Each wall is flat, endless, passes through zero and stands at right angles to its row. A trip goes straight from one point to another. Which walls does it cross, in order?
In the rows, zero is written as 128.

Walls:
(1): [138 119 150]
(2): [ 65  61 135]
(3): [105 140 143]
(4): [136 102 124]
(5): [139  94 107]
(6): [123 142 171]
(7): [ 98 126 145]
(8): [161  84 149]
(9): [107 117 177]
(10): [147 117 150]
Trips:
[ 81 154 128] to [ 80 121 103] => 6, 9, 5
[140 108 144] to [144 163 128] => 2, 5, 4, 9, 8, 1, 3, 10

Walls:
(1): [131  91 103 166 119 140 131 103 193]
(2): [168 156 139 105 122 112 143 133 197]
(3): [136 174 170 145 152 106  87 123 156]
(4): [ 62 166 139  94 126  84 161 117 110]
(5): [ 93 104 190 164 139 166 159 144 111]
(6): [ 69 167 201 106 108  82 157  74 116]
(7): [111 132 145 108 134 124 138 124 132]
(8): [101 107 141 129  88  98 127  89 160]
Trips:
[172 137 144  95 147 109 185 140 112] to [116 114 235 132 105 114 118  98  82] => 5, 3, 8, 2
[164 132 133  66 124 138 123 129 158] to [ 89 168 116 154 184 126 167 123 133] => 4, 6, 5, 2
[126 145 101 140 155 175 121 110 141] to [108 137  98 108 148 118 190 136 167] => 3, 2, 7, 4, 6, 8
[ 93 179 121  95 144 156 120 108 171] to [ 82 111 126 152  90  84 128 106 128] => 2, 3, 5
[145 162  98 123 142  94  80 117 108] to [106 158 116 129 188 151 140 116  89] => 6, 7, 5

Walls:
(1): [104 170 148 128 147 155 127 125 116 155 182 165  87 152 162 139 124 134]
(2): [109 134  99 178 162 145 146 115 150  91 111  86 118 146 137 165  52 144]
(3): [126 103 139 132 149 142 128 168 101 151 145 138 132 146 105 151  98 144]
(4): [145 138 125 189 134 174 146  74 113 132  84 117 140 129 105 119 110  80]
(5): [150 120 128 146 115 110 175  85 119 101  95 117  90 150 162  79 198  87]
(6): [165 133 168  73 122 171 124 125 154 142 118 115 156 161 137 133 153 130]
(7): [133 118 144 145 112  72 151 145 134 142 125 130 144  82 121 119 111 100]
(8): [195 132 184 102 154  90 100 124 168 120 163 155 128  76 134 144 127 125]
Trips:
[176 131 132 169 144  95 160 106  66 120 137  79 105  80 133 120 125 144] to [ 87 105 153 136 155 178  96 148 120 123  72  94 164 168 151 128 206 114] => 8, 7, 6, 2
[ 86 178 125 152 128 127 161  95 114 111 110  94 121 176  70 125 152 100] to [135 120 117 154 190 170 145 129 104  87 124 107 113 152  83 108 138 107] => 3
[153 139 112 122 196 132 162 158  98 124 114 167 105 156 121 102  77 116] to [ 97 138 139 115 142  99 112 134 118 117 109 100 146 100 140 159 108 114] => 7, 8, 1, 4, 3

Walls:
(1): [154 103  90 112 159 174  85  75 123 140 154  98  80 119 151 147 212 146
  87 107 138 137 123 165 105  93 166 181 117 133 141  74 122 151 102 155
 175 119 147 108 114  99  92 136  97 148 125  98]
(2): [128 140 142 144 109 102 139 147 120 106 133 118 131 115 164 146 141  89
 108  99 151 117  96 120 102 177 121 179 190 172 136 136 143 134 106 135
 133 122 168 142  96 165  83 143 169  95  88 128]
(3): [185 102 192 122 120 135 113  95 145  93 154 109  68 139  73 105 152 118
  99 153 123 147 115 106 120 139 144 114 154  87  92 141 168 150 105 120
 124 164 161 182 115 151 128 158 103 119 176 123]
(4): [147 146  77  82 122 112 169 110 170 145 154 135 125 114  79 114 128 132
  97 180 138  98  70  99 166 111 146 141 153 156 163 133 135 110 187 110
  94 116 126 133 126 130 110 197 175  87 101 110]
(5): [132 164  92 114 164 143 135 145 107 143 130 198 126 148 143  89 112 115
 144 124 117 160 124 100 139 120 137 100 168  63 141 145 192 153 166 175
 113 134 124 139 158 148 109 177 109  89 130 151]
(6): [133  83 160  92  92  88 133  89 171 112 124 123 111 122 109 108  98 149
  80 177  69 111 150 151 152 150 100  91 161  85  74  72 113 131 147 114
 151 122  84 170 123 125  94 122 109 155 156  94]
(7): [143 135 139 158 144  86 212 104 165 108 149 150 135 117 124 130 141 161
 146 155 157 149  84  75 126  93 125 183 160 147 140 105  88 157 130 129
 150 123 111 165 131 119 117 113  87  73  93  98]
(8): [202 115 106 113 136 109 126 110 172 171 141 148 170 108  97  93  61 156
 123 103  78 173  93 144 171 116 156 138 111 150 145 121 126 117  99 126
 161 100  92  94 201 106 175 123 107 126  80 109]
(9): [120 112  92 118 123 145 110 177 105  83 133 108 132 116 159 143 139 222
 117  95 147 139  93 117 136 117 163 143  99 179 147 132 117 123 193 116
 121 148 133  87  82  91 107 146 106  92 139 170]
(10): [117 124 117 124 162 120 142 142 143 154 131  91 106 115 211 105 156 127
 169  99 124  69 152 125 135 133 108 155 132 138 159  88 198 144  83  99
 113 112 159 141 162 150 149 158 133 156 120 138]
(11): [ 99 116 181 117 126 182 103 103 123 171  83 165 106  85 126 111  78 141
 148  85 143 143  75 113 160 111 170 106 124  99  84  94 187 162 124 152
  75 139 155 121 114 132  74 156 136 161  98 147]
(12): [196 116 136 137 161 113  91  75  95 126 163 143  71 120 161 157  91 131
 174 171 209  94 112 176  82 126 163 128 120 106 135 127 131 151 187  94
  99 164 125 131 147 169 132 134  84  95  83 145]
Trips:
[105 113 135 136  95 113  74 116 164 138 132  89 131 171 110 130 114 136
 110 188 127 150 112 151 124 148 120 111 164 140 133  86  40  86 175 156
 130 110 121 205 157 120 118 163 114 112 106 106] to [138 176  72 108 135 143 110 109  95 129  75 157 128  94 144  97 108 159
 127 171 116 150 145 100 153  82  99  91 155 170 121 127  93 141 142 136
  86 111 148 115 127 149 116 144 139 118  62 136] => 3, 5, 9, 11, 6
[125 111 172 119 138 119 153 140 104 174 118  68 149 136 126 136 111 128
 156 131 111 154 130  95 138 148  95 134 135 132 129 122 169 165  94 105
 157 167 157 157 115  84 110 116 138 110 123 166] to [ 96 107 122 127  96 166 132 154 162  92 149 143 150  98 140 118 155 137
 216  90 133 115 133  92 181 110 151 143 161 163 124 161  93 146 139 134
 141  98 156 157 182 149 143 128 161 127  62 137] => 8, 3, 9, 4, 5
[119 122 105 145 131 125 114 114 154 172 163 110 159 159 141 137 112 145
  86 125 151 130 175 136 117 195 182 138 129 102 161 125 186 134 143 178
 188 134 180  99 123 101 125 130  88 115 114 119] to [125  96 101 133  72  92 130 128 148 133 104 117 114  92 120 166 131 119
 158 131 113 124 122 135  64 153 148 125 100 134 116 165 139  89 137 132
 132  97 150 137 130 168 119 131 195 107 107 179] => 4, 5, 8, 1, 10

Walls:
(1): [154 145  82 113  95  89 142 113 157 118 143 107  75  82  45  95 107 142
  99 125 150 131 140 130 129  90 134 165 179 149 107  76 129 103 113 124
  90 110 127 157 139 164 123 145 126  57 127 134]
(2): [150 128 113 107 101  62 110 112 134 116 135  83 146 145 114  98 109 121
 139 113 180 150 139 100  84 107 143 131  99  93 154 135 100 109 128 136
 132 106 153 114 103 111 141 136 114 113 143 143]
(3): [ 83 117 102 129 108 106 125 148 140 123 212 137 137 126 115  77 130 104
 161 140 173 179 151 126 140 166 110  99 173 176 145 105 138 145 213 113
 153 172 175 115 107 103 120 186 131 112 175 121]
(4): [104 159 128 147 116 137  77 157 133 162 129 135 135  95 133 183 117 136
  85 107 171 125 135 159 157 137  81 117  97 127 136 157 112 130  50 132
  94 147  98  92 128 166 107 135 112 137 129 115]
(5): [125 113 125 124 188  99 145 111  86 125  75 115 129  98 127 138 106  70
 101 108 123 101 122 135 109 180 153 100 138 162 113 101 155 190 146 126
 142 156 101 140 123 123 131 178  74 144  73 108]
(6): [146 185 149 173 135 135 132 135 149 143 155 101 114 105  84 158 144 130
 113 120 108 152 150 176 136  98  88 145 182 129 121 103  92 119 169 153
 138 156 110 168 133 138 105 134 124 144 165  91]
(7): [150 123 132 141 100 166 129 156 128 134 151 127 107 129 122 174 116 128
 169 130 152 114 178  97  84 118 149 125 109  92 123 135 147 153 137 120
 161 123 152 153 105 153 171 184 112  88 124 152]
(8): [139 132 150 197 111 152  99 144 128 179 132 159 105 115 129 104 137 143
 125 102 151 110 165  83 159 122  90 161 143 184 117 138 115 131 122  87
  90 160 205 147  91 113  89 140 108 155  87 103]
(9): [170 107 117 125 141 113 174 178  86  66  77 182 113 157 132 114  92 143
 122 181 123 126 114 127 104 143 146  57 127  87 164 123 125  70 144 121
  62  97 119 121 169 181 123 134 145 149 151 128]
(10): [144 118 118 156 130 145 139  97  99 119 135 169 161 102 150 119  76  89
 103 118 124  92 122 132 127 152 124 133 138 124 110 130 132 140 139  65
 132 135 147  80 146 119 188 131 171 146 147 163]
(11): [ 76 195 189 101 103 110 109 123 111 164 138 131 126  87 123 155 146 198
 170 128 184 134 101  91 143 112 130 103  96 107 105 158 153 126  54  99
 123  91 122 136 160 159 118 149 117 136  90 100]
Trips:
[106  71 119 140 130 116 141 122 168 138 131 141 109 102 156 142 109  79
 142  78 128 151 128 137 118 160 145 129 115 156 103 122 138 158  98 128
 102 108  69 173 153 112 132 170 144 102 140 121] to [135 126 159 111 146 123  56 155 130 107 143 154 167 163 128  99 108  95
 169 143  68 158 134 135  74 132 146 163 118  96 149 192 108 160 190 109
 129 107 140 119  63 137 137  99  97 162 124 119] => 1, 4, 2, 5, 9
[158 144 112 185 116 111 120 178 113 109 117 192 101 100 117 118 159 121
 130 138 126 103 126 105 133 134  73 161 142 153 109 143 163 139  80 141
  80  90  87 194 111 133 144 116  66  88 161 155] to [148 168  78 121 136 115 127 150 103 157 144  87 170 138 106 119 155 195
 130  98 129 127 163 153 137  74 107 149 147 158  78 100  81 150 131  62
 152 176 167 150 102 148 150 100 114 157 116  82] => 9, 3, 7, 2
[165  94 183 143 101 142 106 137  95  58 134 105 152 151 110  98 107 135
 160 136  74  98  98 114 133  98  75 144 121 106 148 167 128  95 130 101
 127 150  93 168 122  89 163 104 180 142 113 123] to [ 92 126 147 155 120 123 129 121 108 149 164  66 120  75 104 118 127 138
  93 136 109 115 130 123 108 150 101 104 129  99 128 151 101  90  64 150
 141  79  71 119 114 102 120 158 161 147 100 130] => 6, 11, 4, 9, 10, 1

Walls:
(1): [130 106 119 150 157 115 145 148 109 129 169 139  89  82 169 148 145 115
 138 160 130 114 132 132 126 120 133 155 109  87  97 105 103 132 109  89
  98 125 142 140 123 125 110  60 133 147 120 101]
(2): [115 113  94 127  96 105 192 146 131 118 140 116 141  96 127 110 100 155
 118 122 143 123 155 151 139 144 138 191 149 102  79 173 147 174 165 184
 122 114 140 124 144  98  91  49 143 112  70 164]
(3): [170 123 106  92  75 168 136 118  96 126 157 109  92 131  93 101 118 120
 110 107 149 136 107 139 153  72 127 178 117 146 140 122 111 121 102  95
 113 117 154 159 167 137 146 105 136 115 133 108]
(4): [131 126 141 129 137 133 180 153  62 152 102  84 120 125 121 108 152 167
  98  97 160 115 115 108 152 123  98 118 161 109 106 123 103 115  86 127
 156 101 198 131 117 135 131 122 128 149 140 144]
(5): [134  92  82 174 125  95 139 115 108 115 139 121  72 104 119 168 184  82
 133 127 154  75  89 155 133 173 135 160 121 139 154  99  83 129 119 170
 103  71 157  84 104 130 172 107 149 133  87 105]
(6): [159 149 138 111 162 184 117 121 129  92 141 142  94  97 103 185  67 137
 128 118 141 173 155 152 107 111  90 100 126 146 184 119 120 163  95 152
 106  95  95 125 151 130 136 108 128 171 123  82]
(7): [140 164 102  58 121 120  89 158 106 121  69 167 118  98 161 159 148 169
 157 106 174 174 149 169 158 135 115 101 151 176 106 173 112 134 105 174
  95  66 142 111 100  83 140 142 107 113 100 131]
(8): [165 124 124 133 120 125 121 111  81 147 115 103 152 197 150  94 121 100
  61  68 136 138 121  96  82  85 185 115 127 153 101 106 167 121 112 104
 156  52 116 106 164 111 147 122 155 152 117  83]
(9): [116 133 130 120  68 151 117 130 138 135 150 161 172  85  67 116 134 179
 130 141  73 101 139 154 148 179 137 125  83 122 153 190 133 169 103 100
  99 114 159 111 132 133 145 149 188 151  56 137]
Trips:
[ 97 141 137 112 107 105 173 138  96 155 170  71 135 175 153  97 133 115
 132  90  96 150 149 149 155 133 113 125  76 123 144  96 107 184 137 131
  72  93 108  89 169 102 114 112 160 125 132 115] to [135 151 199 119  91 105  85 142 127 135 126 104 174 149 114 145 134 135
 183 159 143 164 148  96 157 146 148 104 164 153 140  88 145 116  78 155
 107 125  73 169 111 139  97 109 127 110 106  67] => 4, 5, 7, 1, 2, 3, 9
[152 128 185  82 134 107  94 111 160 130 164 126 134 120 137 134 133 122
 123 147 175 132 144 102 181  73  93 120  95 110 155 137 138 131 133 164
 136  91 249  87 147 141 154  71 121 134 131 137] to [119 135  64 102  98 117 101 153 109 221 105 134  85 100 169 127 170 123
 126 169 126 159 141 132 163 165 101 162 176 150 147 156  70  89 123  93
 113 150  96 128 102 132  89  99 117 108 123 131] => 9, 6
[151 156 117 159 142 106 122 115 168  91 124 131 103 118  92 124 120 120
 149  76 160  65 102 140 141 114 111 132 115 139 128 113 106 167  47 146
 115  73 145 180  86 135  95  92 112 123 151  89] to [137 123 118 118 103 173  85 158 127 145 109  93 106 141 140 124  67 114
 110 215 100 131 168 130  84 118  89 192 155 143 117 161 150 122 141 182
 164  98 160 124 128 129  94  58 155 172 175 190] => 2, 5, 7
[148 132 107 147 177 109 161 111 146 116 143 125 111 164 128 193 120 117
 115 103 148  65 161 126 135 127 113  99 139 136 193 108 114 163  84 135
 179 182  86 145 118 130 140 108 121 143 168 112] to [106 148 145 120 148  90 144 128 119 116 153  63 103 125 136 166 135 101
 102 154 148 129 188 120 111  73 160 114 145 109  92  75 123 107 131 111
 118 170 122  73 158  94 153 146 146 139 145 143] => 4, 8, 5, 6
